Each row is a point. Examples show where two turns around zero, p and q, send a point. Where does a point land after both, in the order given? Backwards means that the second turn is done in reverse. Each puzzle has new turns, and all numbers are rounded.

Turn p:
[-19 -25] => [ 17 -26]
[ 17 -27] => [31  7]
[ 2 52] => [-48  20]
Turn q:
[3 9] => [1 9]
[24 53] => [12 57]
[  1 -31] => [  8 -30]
[-29 -31] => [-22 -36]
Where do these land?
p, then q backwards: [-16 -31] => [ 18 -30]
p, then q: [-8 11] => [-12  -6]
q, then p: [ 15 -37] => [39 10]
p, then q: [ 9 57] => [-55  16]

Turn p:
[-32  28 -37  37] => [ -7  34 -57  10]
[  0  40  -2 -14] => [-19  35  13   8]
[ 11  -4 -39  18] => [ 12  13 -27 -30]
[ 21   5  50 -43] => [ -8 -12  66  15]
[ 16 -46  47   6] => [ 35 -51  26  12]
[-15 -23 -20  -4] => [-12 -19 -20 -16]
Turn q:
[ -7 -23 -33 -40] => [-30 -39   8 -28]
[ 13  46  23 -16] => [46  4 31  0]
[-10 -20  42 -15] => [-23  25  36   9]
[-31   5  32 -17] => [ -5  31  31 -20]
[  7  -3 -46  59] => [  6  -6 -74  11]
[ 28  -6 -17  29] => [  5 -13 -31  28]
Where do these land?
q, then p: [  7 -21  -7 -19] => [ -6 -25  -9  12]
q, then p backwards: [-63  -8 -13  17] => [  4  17 -64  -8]
p, then q: [ -1  -8 -37  10] => [  1 -31   3 -23]
p, then q: [ 36  28  42 -34] => [19 51 35 28]
p, then q: [-12  35 -33  49] => [ 47 -34 -34 -19]
p, then q: [20  8 27 20] => [18  2 -1 36]
p, then q: [ 12 -34  21 -42] => [-43  22  32  12]

Turn p:
[-44 -14 -18  43   9  -4] => [  6 -59  21  -6  12 -17]
[ 49 -10   5 -56  37  38] => [ 34  39 -45   7 -31  53]
[-12 -61 -25 -26 -14  21] => [ 50  -3 -21 -49  21   1]
[ -2  15  50   9  -7 -31] => [-41  16  34  11  19  17]
[-20   1 -27   3 -36 -23] => [-12  -6  -6 -18  22 -44]
[-31  37  22  -7  -2 -16] => [-54  -8   7  -8  -6   4]
[-18   7 -19  11  35 -21] => [-11 -40 -16  21   9   3]
[ 32  13  33  31  21 -16] => [-8 10 30 50  2 19]
[ 46  12 -23  -8 -42  52] => [ 37  49  -6  -8 -47 -36]
Turn q:
[-32 -36 -15 -20  70  10] => [ 12 -44  19  72 -11 -14]
[-33   7  70   5 -19 -57] => [-17  83 -29  24   3 -32]
[  6  22  -8 -38 -24  27] => [-39 -27 -16 -23  15   8]
[ 30   1 -15  11  10 -22] => [ 34  -5 -10 -17 -14  -8]
[-36 -10   3   7 -49  -9] => [-37  39   6  -1 -23  23]
[ 47  22 -37 -15 -29  18] => [ -4 -36 -13 -61  -2  15]
[ 11 -33   6  21  38  20] => [ 29 -14  43  17   7 -17]
[ 8 28 -3 29  2 14] => [ 21   5   0 -13  26  24]
Where do these land?
p, then q backwards: [ -1  38 -60   1  13 -24] => [ -5   5   9 -64  29 -28]
p, then q backwards: [  5  -9  72  16 -34  61] => [  8 -55 -15  70 -46  12]
q, then p: [ 24  -9  10 -32 -23 -30] => [-25   2 -28 -17  28 -27]
p, then q backwards: [-29  -7   3 -32  42   4] => [ -4  36 -44 -13 -13   9]
p, then q: [ 3  1  0 21 49 13] => [  3   7  50 -21  -2   3]
q, then p: [ -1 -13 -37  23 -10  24] => [ 17  25  20 -26 -17  21]
p, then q: [ -2  -2  12   2 -38 -48] => [ 19   6 -29  49  14  -6]
